Each row is a point. Each copy is the shape, with its points in the same order, turned, moved and blurred by noise. Is it also mirrored, or only turned?

Shape (6 x 3):
[[ 2.2 -8.1  4.2]
 [ 4.5  1.4  0.0]
 [-5.9  2.5 -2.3]
 [-0.7 -1.8  0.2]
 [-2.3  2.0  1.9]
 [ 3.2  2.3 -1.6]]
Copy 1 (6 x 3):
[[ 1.7  5.0 -6.0]
 [ 5.9 -0.1  2.2]
 [-3.1 -3.4  5.2]
 [ 0.7 -0.1  0.6]
 [ 0.4  1.8  3.9]
 [ 4.6 -1.3  2.1]]
Copy 1 is: mirrored
Copy 2 (6 x 3):
[[ 0.9 -9.5  2.7]
 [ 4.3  0.1  0.6]
 [-4.8  1.3 -4.7]
 [-0.8 -2.9 -1.5]
 [-2.1  0.9  0.5]
 [ 3.8  1.1 -1.3]]
Copy 2 is: only turned
Copy 3 (6 x 3):
[[ 7.1 -3.7  1.1]
 [-3.5 -1.9  2.4]
 [-3.1  4.5 -5.9]
 [ 0.5 -0.2 -2.0]
 [-1.2  3.9 -0.6]
 [-4.7 -1.5  0.8]]
Copy 3 is: mirrored

Shape (11 x 6):
[[ 2.6 -1.8 -1.5  2.7  3.9  1.1]
 [ 1.4  0.6  0.8  2.2  2.7  6.9]
 [ 2.0 -1.5 -5.6 -3.6 -1.7  0.3]
 [ 0.4  0.3  1.3 -0.3 -1.7 -3.2]
 [ 2.0  2.0  3.6  2.2  3.5 14.2]
 [-2.8 -0.8 -0.7 -3.8  3.0 -1.9]
 [ 3.0 -0.3 -5.4 -2.4  1.5 -3.0]
 [-2.7 -2.5 -4.5  0.3 -3.7 -1.0]
 [ 2.9  0.3 -2.7 -1.5  0.2 -1.8]
 [ 2.6  4.7 -5.3  2.1  2.8 -2.0]
 [ 1.9 -2.0  1.8  2.4 -2.0  0.0]]
Copy 1 (11 x 6):
[[ 1.5 -3.5  0.4  3.8  3.6 -2.1]
 [-2.8 -3.6  4.9  1.8  2.8 -1.6]
 [ 0.1 -2.2 -4.5 -2.9  0.5 -4.0]
 [ 2.6  2.8  0.1  2.8 -1.6 -1.8]
 [-5.0 -6.9 12.0 -0.4  4.8  0.3]
 [ 0.0  3.6 -2.5  0.7  3.6  0.2]
 [ 3.2 -0.3 -4.3  0.1  2.7 -6.0]
 [-2.4 -0.4 -5.3  2.0 -3.4 -2.4]
 [ 3.1  0.1 -1.7 -0.1  1.0 -4.0]
 [ 0.5  0.1  0.0  2.6  3.7 -9.6]
 [ 2.6 -1.0  0.7  4.1 -2.3 -0.7]]
Copy 1 is: mirrored
Copy 2 (11 x 6):
[[ 4.6 -0.5  2.3  0.7  1.3 -1.5]
 [ 4.0  2.7  3.6  2.0 -0.1  3.7]
 [ 2.1  0.6 -2.1 -6.6 -2.0 -1.4]
 [-1.6  1.5 -2.4 -0.3  1.1 -3.9]
 [ 5.5  5.6  6.0  3.7  0.2 10.4]
 [-2.7  1.0  3.5 -4.3  1.6 -3.2]
 [ 3.4  1.2 -1.1 -5.9  0.7 -4.7]
 [-1.7 -0.1 -1.2 -2.9 -5.8 -2.8]
 [ 2.6  1.7 -2.8 -3.9  1.0 -2.9]
 [ 6.2  5.4  0.4 -2.3 -1.1 -6.4]
 [ 0.3 -0.4 -2.6  2.8  0.2 -1.0]]
Copy 2 is: mirrored

Shape (11 x 8):
[[-0.4 -3.3 -1.1  2.5 -2.3  2.6 -1.1 -5.7]
 [-0.5 -2.0 -0.2  1.5 -2.6 -4.5 -5.2 -2.3]
 [ 1.8  1.8  0.5  2.6 -4.1 -0.6 -1.0 -1.9]
 [-0.8  3.2 -2.8  1.9  4.6  5.1 -1.3 -0.2]
 [-4.2  1.9  4.1 -6.0 -2.9  4.1 -0.9  3.8]
 [ 3.8  0.6 -1.2 -2.2  1.3  2.9 -5.6 -3.5]
 [-2.4  4.2  4.1 -0.5  6.4 -0.9  4.1 -0.4]
 [-3.8  5.7 -0.8 -3.1  5.1  1.6  4.9 -1.8]
 [ 1.4 -2.3 -3.0  1.4 -1.3 -3.6 -1.9 -1.3]
 [-1.2 -3.5  5.0 -4.3 -1.4  4.8  0.5  3.4]
 [-7.5  3.8  5.5 -0.2  3.6 -2.7  3.5 -0.2]]
Copy 1 (11 x 8):
[[-0.7 -1.6 -1.0  2.8 -2.9  4.1 -2.4 -6.0]
 [-0.1 -0.9  1.9  1.2 -3.4 -2.6 -5.4 -2.6]
 [ 1.9  2.0  0.2  1.9 -3.5  0.7 -1.2 -0.5]
 [-1.3  3.9 -3.4  3.0  5.3  4.6 -2.2 -1.6]
 [-6.5  4.0  3.8 -4.1  0.4  5.8 -2.0  4.9]
 [ 2.9  1.4 -1.0 -3.6  2.3  4.0 -5.3 -4.6]
 [-3.5  3.3  3.0  1.3  6.5  0.1  4.3 -1.4]
 [-5.7  6.3 -0.7 -0.8  5.8  1.4  4.6 -2.4]
 [-0.2 -1.7 -2.0  0.8 -1.8 -2.3 -3.8 -1.8]
 [-5.4 -2.0  4.2 -3.2  0.5  7.2 -0.6  2.6]
 [-7.6  4.1  5.3  2.3  3.8 -2.2  3.6  0.2]]
Copy 1 is: only turned
Copy 2 (11 x 8):
[[ 1.4 -4.0 -2.3  1.9 -2.0  5.7 -0.4 -3.3]
 [ 0.1 -3.7 -1.6  1.6 -2.2 -2.7 -4.5 -2.6]
 [ 2.7  0.3 -1.8  1.1 -5.2  0.3 -0.5 -0.9]
 [ 2.4  3.9 -3.7  2.1  3.1  4.9 -0.3  2.8]
 [-1.4  2.2  2.1 -7.3 -2.8  3.5 -2.2  5.8]
 [ 7.1 -0.1 -2.9 -1.6  2.2  2.3 -2.8 -1.1]
 [-2.8  5.6  2.6  0.1  4.2  0.4  3.9  1.1]
 [-3.3  7.7 -2.2 -3.3  3.7  3.0  4.2  0.8]
 [ 1.3 -3.4 -4.7  1.2 -0.7 -2.0 -0.7 -0.3]
 [ 1.3 -2.8  3.8 -5.9 -1.6  4.7  0.6  4.7]
 [-7.7  4.8  3.7 -0.8  1.5  0.0  1.6  0.3]]
Copy 2 is: only turned
Copy 3 (11 x 8):
[[ 4.2 -1.9  2.7  0.0  0.2  6.3  1.4 -0.5]
 [ 4.7  0.3  3.6 -1.3  1.2 -1.0 -0.6  3.2]
 [ 2.9  2.9  1.2  2.0 -2.5  1.8 -0.4  0.4]
 [-2.6  1.8 -2.2  2.1  5.1  6.2 -1.8 -2.8]
 [-7.2  1.8  0.6 -5.0 -4.6  3.7 -3.4  2.7]
 [ 3.6  0.1 -1.7 -3.6  2.1  4.1 -5.1 -2.7]
 [-8.1  2.4  2.5  1.3  1.9 -0.7  0.2 -6.0]
 [-7.5  3.8 -1.1 -1.1  2.7  2.4  3.2 -5.9]
 [ 3.9 -1.2 -0.2 -0.3  1.5 -0.9  0.8  1.2]
 [-6.0 -3.5  0.7 -3.4 -5.0  3.8 -3.2  0.7]
 [-8.4  3.6  6.9  0.2  1.1 -1.1  2.3 -2.5]]
Copy 3 is: mirrored

Shape (14 x 11):
[[ 2.1  3.2  4.3  2.0 -0.6  2.4 -5.2  1.0 -3.2 -1.0 -0.3]
 [ 1.7  2.4  6.1 -4.1 -1.5 -2.4  2.8  0.5 -1.8  3.9 -0.4]
 [ 1.4  2.9  0.7  1.1  1.8 -2.7 -1.6 -0.5 -3.8 -5.4 -0.5]
 [ 4.6 -2.3  4.2 -0.9  1.2 -2.2 -2.9  0.3 -0.9 -4.3 -4.8]
 [-7.1  5.5  0.1  5.3 10.0  2.0  4.0  3.0  4.6 -4.9  7.5]
 [ 1.6 -1.1  2.0  0.4 -2.9 -1.6  0.7 -4.5 -2.4  4.8 -1.0]
 [-1.5 -0.2 -2.6 -1.4  2.4 -3.1  0.5  6.0 -1.3 -3.7  3.8]
 [ 7.1 -1.3  3.9 -2.6 -1.6 -0.8 -3.5 -2.7 -1.3 -0.4  1.5]
 [ 0.8 -0.5  3.3 -4.8  3.0  2.0  2.4 -3.0 -6.2  5.1  0.8]
 [-4.5  0.2  1.2 -5.9  1.9  0.3 -0.7 -1.4 -0.1  5.1  0.5]
 [-1.8  2.4 -3.2 -4.3  1.0  3.1  3.7  1.2 -0.1 -1.7 -0.7]
 [-3.2  4.0 -4.0  0.2  8.9 -4.0  2.2  5.3  1.8  0.9  1.8]
 [ 3.0 -2.0 -0.6  1.4  1.4  2.2  0.0  4.8 -1.3 -2.6 -1.4]
 [-0.7 -2.3  6.6 -0.9 -1.8 -0.4 -0.8 -2.2 -4.5  0.9 -0.7]]
Copy 1 (14 x 11):
[[  2.1   1.3   3.4   1.8  -0.9   0.6  -8.0   2.1  -3.2  -2.1  -0.9]
 [  2.5  -0.5   5.5  -3.0  -1.2  -4.2   0.1  -1.0  -0.4   2.7  -1.1]
 [  1.0   0.4  -0.6   1.2   1.4  -3.8  -4.9  -0.9  -2.5  -6.4  -2.8]
 [  4.0  -4.1   3.0  -0.3   0.5  -2.0  -7.1  -0.4   2.5  -4.9  -5.3]
 [-11.3   4.6   1.7   4.3   8.1  -0.6   0.6   0.5   1.1  -7.8   5.7]
 [  2.3  -3.5   0.5   2.1  -2.4  -1.9  -2.4  -4.0  -1.1   4.2  -1.6]
 [ -3.2  -2.8  -2.4  -1.8   3.0  -5.6  -2.3   4.0  -0.5  -5.5   2.4]
 [  7.8  -3.9   2.7  -0.3  -0.5  -1.0  -5.7  -2.3  -0.6  -1.7   1.2]
 [  1.1  -3.3   2.8  -4.0   2.8   0.7  -0.3  -3.9  -5.1   3.6  -1.3]
 [ -3.8  -1.6   1.0  -5.7  -0.2  -0.9  -3.2  -4.1  -0.1   3.3   1.9]
 [ -2.5   0.3  -3.0  -4.1  -0.2   1.3   1.6   0.1   0.4  -3.3  -0.4]
 [ -6.6   2.4  -3.1  -1.7   8.6  -5.5  -1.6   1.6   2.9  -1.6   1.2]
 [  0.4  -3.8  -0.5   0.7   2.0   0.8  -3.5   5.3   0.7  -3.8  -2.2]
 [  0.4  -4.8   5.4   0.2  -2.8  -1.7  -4.2  -2.5  -3.4   0.2  -2.3]]
Copy 1 is: only turned
Copy 2 (14 x 11):
[[ 3.3  0.5  3.3  1.0  0.6  1.0 -2.6  5.0 -4.0 -0.2 -3.5]
 [ 1.7  1.6  3.8 -2.1 -5.5 -1.2 -1.5 -2.3 -4.0  5.3  0.5]
 [ 1.7  1.1 -0.5  2.7  1.1 -1.7 -4.6 -0.5 -4.5 -3.6 -1.1]
 [ 4.5 -4.7  1.6  0.6 -1.8 -0.1 -8.3 -0.9 -2.7 -1.3 -2.3]
 [-6.8  6.8  3.4  9.1  7.9  5.4 -3.3 -1.9  1.6 -0.9  6.4]
 [ 2.6 -2.7  1.2  0.4 -2.5 -4.4  2.3 -1.3 -1.6  4.4 -2.4]
 [-2.0  0.6 -3.8  3.3 -0.6  1.4 -4.7  1.3 -3.1 -0.8  6.6]
 [ 6.6 -4.0  3.2 -3.6 -0.9 -2.0 -1.5  0.5 -2.5 -0.9  0.7]
 [ 1.8 -1.5  1.5 -2.2  1.1  0.5  2.0 -3.7 -7.6  6.8  0.2]
 [-3.7 -0.5 -0.3 -3.8  1.0 -0.1 -0.8 -1.1 -1.6  7.4  0.5]
 [-0.1  2.8 -4.5 -0.3 -0.1  4.8 -1.4 -3.1 -0.4  2.3  0.7]
 [-2.7  5.1 -2.9  5.8  4.2 -0.3 -7.1 -1.0 -0.6  5.3  6.6]
 [ 4.1 -2.4 -1.6  4.7 -0.9  4.3 -4.2  1.3 -2.1  0.9  1.2]
 [-0.6 -4.1  3.7 -0.4 -2.7 -0.6  0.0 -0.4 -5.6  1.8 -2.9]]
Copy 2 is: mirrored
Copy 3 (14 x 11):
[[ 2.1  3.5  3.9  4.5 -0.8  2.0 -4.7  0.6 -2.8  1.1  0.7]
 [ 2.2  2.7  6.3 -1.4 -1.4 -0.7  3.8  1.3 -4.7  6.0  1.1]
 [ 2.7  3.2  0.6  2.2  0.9 -2.8 -1.0 -1.2 -2.7 -2.9 -1.6]
 [ 5.3 -1.2  6.4  0.1  1.1 -1.4 -1.7  0.9  0.1 -1.2 -3.6]
 [-9.9  8.0 -3.4  4.2  6.2 -1.1  2.8  4.4  4.2 -4.2  4.8]
 [ 1.4 -1.6  1.6  2.1 -3.3 -0.4  2.2 -2.8 -2.8  7.5 -1.4]
 [ 0.3  0.9 -3.4 -1.4  1.4 -2.8  0.9  5.8 -2.6 -2.7  2.7]
 [ 6.6 -1.2  4.8 -0.2 -0.7 -0.5 -2.3 -2.7 -0.7  3.2  2.9]
 [ 0.2  0.1  2.5 -1.2  3.8  3.8  3.4 -3.2 -6.6  6.6  1.3]
 [-4.8  1.1  1.2 -4.6  0.9  0.7 -0.3 -0.1 -3.7  7.0  0.4]
 [-0.9  4.7 -3.0 -4.1  0.2  3.2  2.7  1.8 -0.6  0.5 -1.2]
 [-3.1  5.2 -4.9 -0.2  7.2 -4.9  1.8  6.6 -0.4  2.1  0.7]
 [ 3.4 -0.4 -0.3  1.5  1.2  3.0 -0.3  5.1  0.7 -1.2 -1.2]
 [-0.5 -2.0  6.3  1.5 -2.1  1.4  0.9 -1.4 -5.1  2.0 -0.3]]
Copy 3 is: only turned
Copy 4 (14 x 11):
[[ 1.8  5.2  7.0  2.7 -0.1  0.1 -2.9 -0.7 -3.0 -0.4  0.9]
 [-0.2  3.1  5.2 -2.9 -1.9 -1.4  5.1 -1.3 -3.9  3.6 -4.1]
 [ 2.2  4.5  2.6  1.5  1.9 -4.5  0.9 -1.2 -2.4 -4.9  1.1]
 [ 4.3 -0.7  5.9  0.4  2.6 -2.2 -1.2 -1.3  0.6 -3.1 -3.7]
 [-8.6  8.6  2.8  5.2  7.6  2.3  8.7  6.8 -2.0 -7.1  4.8]
 [ 0.1 -0.6  0.4  1.5 -2.9  0.6  1.8 -4.4 -4.5  2.7 -2.9]
 [-1.5  1.9  1.2 -0.6  1.1 -5.0  3.2  7.0 -0.8 -2.7  3.0]
 [ 5.8 -0.6  4.1 -2.1 -1.4  1.8 -0.7 -1.3 -5.2 -1.9 -1.8]
 [-1.7 -0.1  3.7 -3.1  2.7 -0.4  3.1 -3.9 -7.5  4.9  1.0]
 [-6.3  1.8  0.9 -4.8  1.9  1.0  1.3 -0.5 -3.6  3.0 -2.2]
 [-1.9  3.4  0.1 -3.3  2.9 -0.2  4.2  0.1  2.4  1.0  3.8]
 [-4.7  5.9 -1.9  1.4  7.5 -3.5  5.3  7.6 -1.8 -0.4 -0.7]
 [ 1.9 -0.2  3.9  2.9  2.8 -1.6  1.2  2.9  1.8  0.7  2.7]
 [-1.8 -0.8  6.2 -0.1 -2.0 -1.4  0.6 -4.3 -4.2  0.4 -1.5]]
Copy 4 is: mirrored

Shape (16 x 12):
[[ 4.0  2.3 -1.8  1.2 -7.2 -2.7  1.3  1.0 -4.3  1.6  1.1 -2.4]
 [-2.3 -0.3  3.4 -2.5 -2.0  0.5 -4.7 -1.8 -2.3  3.4  3.4  2.3]
 [-2.5 -3.1 -1.9  1.7  0.4  2.1  0.5 -3.4 -1.8  0.7  3.4  0.9]
 [ 5.8 -3.6  2.3 -4.2  3.6 -0.1  3.3  2.6  4.2 -2.0 -0.3  0.0]
 [-4.1 -0.6 -0.1 -1.5  1.1 -2.0  0.8 -2.7 -7.4  1.4  4.5  1.7]
 [-2.5  0.5  0.0  3.9 -3.3 -1.1  0.6  6.0  1.9 -0.1  5.0  0.0]
 [-0.5  0.9  0.4  2.0 -1.4  0.1  1.8 -0.1  1.3 -0.8 -0.3 -3.1]
 [-3.6  1.1  2.8  1.8  4.5 -0.7  1.9 -7.7 -3.2  6.0  5.7  2.6]
 [ 3.7  4.7 -2.2  2.1 -1.1  2.8 -2.1  4.2 -2.7  2.8  0.6  0.0]
 [-3.4  0.8  2.6  0.5  6.2 -5.4  0.2 -4.5 -5.2  0.9  2.1  1.0]
 [ 0.5  1.3  2.3  3.1  0.0  1.7 -3.5 -3.8 -8.8 -0.4  4.1  1.6]
 [ 5.7 -4.8 -4.7 -2.2  1.7 -4.6  0.4  2.5  5.2 -1.1  0.9  0.2]
 [ 5.1 -6.3  1.0 -0.2  2.2 -1.8  2.9  2.7  1.3  1.5  4.3 -1.8]
 [-4.0  0.1  2.0 -1.0  1.6  1.8  1.9 -0.4 -5.3  3.2  0.4  5.3]
 [ 8.3 -2.8 -0.6 -3.4  3.7 -2.6  6.0  0.3  7.8 -4.6  5.3  2.5]
 [ 1.0  6.6 -2.2 -3.1 -1.7  5.2 -1.1  5.3 -3.3  1.0  2.2 -5.3]]
Copy 1 (16 x 12):
[[ 3.2  2.6  4.3  6.6 -5.4  0.7 -0.2 -0.9 -4.6  1.2 -1.4 -2.3]
 [ 1.4  0.3  2.7 -1.4 -3.9 -3.3 -3.6 -6.5 -0.9  1.0  5.7 -1.8]
 [ 2.6 -3.4 -1.3  0.5 -1.7  0.4  1.3 -4.4  0.4 -2.7  3.1 -4.6]
 [ 4.1  2.9  2.9 -6.8  3.8  2.2 -0.4  4.2  0.9  1.4 -1.0 -3.5]
 [ 3.4 -4.4 -0.8  2.1 -0.5 -2.1  0.5 -4.4 -5.6  2.0  6.1 -4.6]
 [ 0.9  0.1  1.1  5.1 -3.1 -0.5 -3.9  4.5  1.4 -2.7  4.4 -4.8]
 [-1.1  2.4  1.0  3.0 -0.6  3.1  0.5  0.9 -0.8 -0.9  2.3 -4.9]
 [ 2.7 -2.1  0.2  2.1  0.7 -1.1  2.8 -9.4  1.8  3.9  7.4 -5.2]
 [ 2.8  2.3 -0.9  5.9 -1.7  2.0 -3.9 -1.1 -0.5  1.0 -1.2  1.8]
 [ 0.3 -2.6 -0.1  1.6  4.2 -4.7  3.0 -4.5 -2.0  4.1  5.0 -4.9]
 [ 1.6 -3.3  4.2  5.2  0.0 -1.8  0.7 -7.6 -2.8 -1.0  4.5  1.2]
 [ 6.6  4.1 -0.5 -2.4  1.1 -2.9  2.0  5.6  0.4 -2.5 -3.4 -4.4]
 [ 5.5  0.5  4.4 -0.8  3.6 -1.2 -1.5  1.3  1.6 -1.3 -2.7 -7.0]
 [ 1.5 -5.9 -0.9 -0.3 -2.5  0.2 -0.9 -3.6 -1.6  5.4  5.2 -2.3]
 [ 9.2  4.6  4.4 -4.4  4.0  0.1  4.3  6.0  2.6 -1.9  2.4 -4.2]
 [ 3.1  4.2 -0.6  4.8 -1.7  7.7 -8.1 -0.8 -4.8  0.4  1.9  0.7]]
Copy 1 is: only turned
Copy 2 (16 x 12):
[[-1.6 -1.9 -3.2 -0.5 -7.9 -2.2  3.7  4.7 -0.4  0.1  0.5  0.7]
 [-3.4 -1.6  4.5 -2.1 -1.8  3.3 -2.9  0.8  0.6  4.0  0.4  2.7]
 [-4.2 -3.0  1.4  0.4 -1.0  4.3  1.1 -3.8 -0.7 -2.4  1.0 -0.6]
 [ 5.4 -2.5 -4.5  1.7  6.3  0.8 -2.6  2.2 -0.7 -2.6  1.1  1.7]
 [-7.5 -2.3  5.0  0.0 -1.2  1.3  0.9  0.2 -5.3 -1.2  1.8  2.1]
 [-5.7  0.3 -1.0  3.3  0.1 -1.4  0.6  2.7  5.4 -1.2 -2.2 -1.4]
 [ 0.0 -1.7 -2.1  0.1 -0.6 -1.1  3.3 -0.7  1.0  0.6 -1.1 -2.3]
 [-4.9 -3.4  6.9  1.0  0.3  2.7  4.3 -6.2 -1.9  1.6  2.3  7.0]
 [-1.4  3.6 -2.9  3.9 -5.7  1.4 -0.4  1.3 -1.1  2.8 -3.0  1.9]
 [-4.4 -3.6  5.6  0.6  2.2 -2.7  0.9 -4.6 -6.8  0.7  0.2  4.1]
 [-3.1 -4.2  6.0  1.8 -5.1  3.5  0.2 -0.5 -5.4  1.2 -4.0  2.0]
 [ 1.5 -1.8 -7.6  2.0  1.7 -3.3 -5.3 -0.2  0.8 -4.8  3.6  0.5]
 [-1.0 -6.1 -6.2  3.9  3.3  0.7 -1.3  1.3  1.2 -1.8  1.5  4.4]
 [-5.0  2.1  4.0 -2.2  1.4  3.5  1.5  0.2 -3.4 -1.3 -1.4  4.2]
 [ 7.3 -4.0 -3.4  6.1  5.0 -1.3 -1.9  0.8  1.7 -8.0  5.2  2.2]
 [-1.2  3.8 -2.8  5.0 -3.5  2.4  1.7  4.7 -3.1  5.7  0.0 -3.8]]
Copy 2 is: only turned
Copy 3 (16 x 12):
[[ 0.8 -2.5 -3.2  4.2 -3.6 -2.6  2.5 -3.6 -5.4  4.4 -1.6 -4.5]
 [-2.4 -1.7  0.8 -1.4  0.7  3.1 -5.0 -3.9 -3.2  2.2  1.0 -1.4]
 [ 2.4 -1.1  1.2 -1.9  0.4  0.7  0.8 -4.8 -0.4 -1.7  1.2  1.4]
 [ 3.7 -2.5 -2.7  5.4  1.5  0.3 -3.1  0.4  4.6  3.9 -6.0  5.0]
 [ 1.4 -2.4  2.1 -1.6  6.3 -2.0 -0.4 -4.4 -4.8  0.6  1.9 -1.7]
 [-2.3 -1.7 -1.2  1.2 -4.2 -5.4  0.4 -1.4 -1.5  3.5  3.2  4.4]
 [-0.2 -1.4  0.0  1.6 -2.8 -1.6  2.1  0.8  0.1  1.2 -2.5  0.0]
 [-0.3  1.1  9.5 -0.1  5.4  1.0 -0.1 -7.5 -0.4  0.2  1.2 -1.3]
 [ 2.2  1.1 -2.3  5.2 -3.7 -1.0 -1.3 -0.6 -0.8  4.1  4.5 -3.9]
 [-0.3 -1.9  5.1 -0.6  7.9 -3.9 -1.3 -3.6  1.1  0.3 -0.5 -3.5]
 [ 2.0 -5.6  2.8  1.6  0.8 -0.2 -2.9 -4.9 -2.9 -2.0  4.4 -6.0]
 [ 1.7  0.3 -8.4  2.8  1.0 -2.5 -0.2 -4.5  5.6  3.6 -4.6  3.4]
 [ 3.2 -4.7 -1.9  3.0  0.9 -0.8  0.5 -4.9  4.0  6.4 -2.5  4.5]
 [ 4.5  1.0  4.7 -1.1  2.9 -1.4 -4.8 -1.4 -4.0  1.8  1.0 -0.4]
 [ 1.7 -1.0 -4.3  9.8  2.6 -1.5 -1.4 -5.0  5.6  0.2 -6.7  8.6]
 [ 0.4 -0.7 -3.4  5.6 -0.9  2.6  2.2  5.0 -3.9  4.5  5.5 -2.1]]
Copy 3 is: mirrored
Copy 4 (16 x 12):
[[ 1.1  0.3 -2.3  1.6 -6.9  4.3 -1.3 -3.0 -2.2  4.7 -1.5  0.4]
 [-4.3  2.7 -3.6 -3.2  1.0  0.3 -4.1 -4.6  1.7 -1.6 -1.5  2.2]
 [-1.5 -2.3 -5.1  2.0  2.8  0.1  0.4 -2.6  2.4  1.1  1.0  3.9]
 [ 5.8 -2.3  2.4  1.8  2.6  2.0 -4.8  0.9  1.5 -4.7  2.3 -4.1]
 [-2.5 -0.4 -7.3 -2.4  0.8  0.0 -0.5 -2.4 -2.6  0.4  3.7  4.9]
 [-2.2  0.5 -0.4  1.7 -5.2 -0.2 -2.3  0.1  6.6  3.7  3.9 -0.2]
 [-1.6 -0.7  0.2  4.3 -2.0  0.7  0.3  0.1  1.1  0.7  0.1 -1.7]
 [-5.7 -0.2 -1.0 -1.2  6.0 -1.9  1.4 -6.9 -2.8  1.7  4.7  4.7]
 [ 1.2  3.7  0.8  2.2 -1.1  2.0 -3.7  1.5  0.8  5.5 -2.9  3.4]
 [-2.7 -0.9 -2.3 -1.3  1.8 -5.9  0.1 -3.0 -5.4 -1.2  4.9  4.1]
 [-2.6  3.0 -5.3  4.1  0.2 -0.1 -3.6 -4.9 -2.8  0.2  0.1  8.1]
 [ 9.7 -4.9  0.9 -0.5 -1.1 -2.2 -2.3 -1.6  4.1 -0.5  0.6 -2.6]
 [ 3.8 -5.5  0.1  1.9  1.0  2.2 -5.6 -2.9  2.5  0.8  4.4 -2.0]
 [-4.2  0.9 -1.5 -2.7  2.5  3.0 -0.4  0.4 -0.5 -1.1  1.8  6.8]
 [11.0 -0.7  2.0  1.8  2.6  1.4 -0.3 -4.0  4.3 -3.8  6.7 -4.9]
 [ 0.5  6.6 -3.9  1.9  0.2  3.4 -4.5  4.5 -0.6  6.5 -2.2 -1.9]]
Copy 4 is: only turned
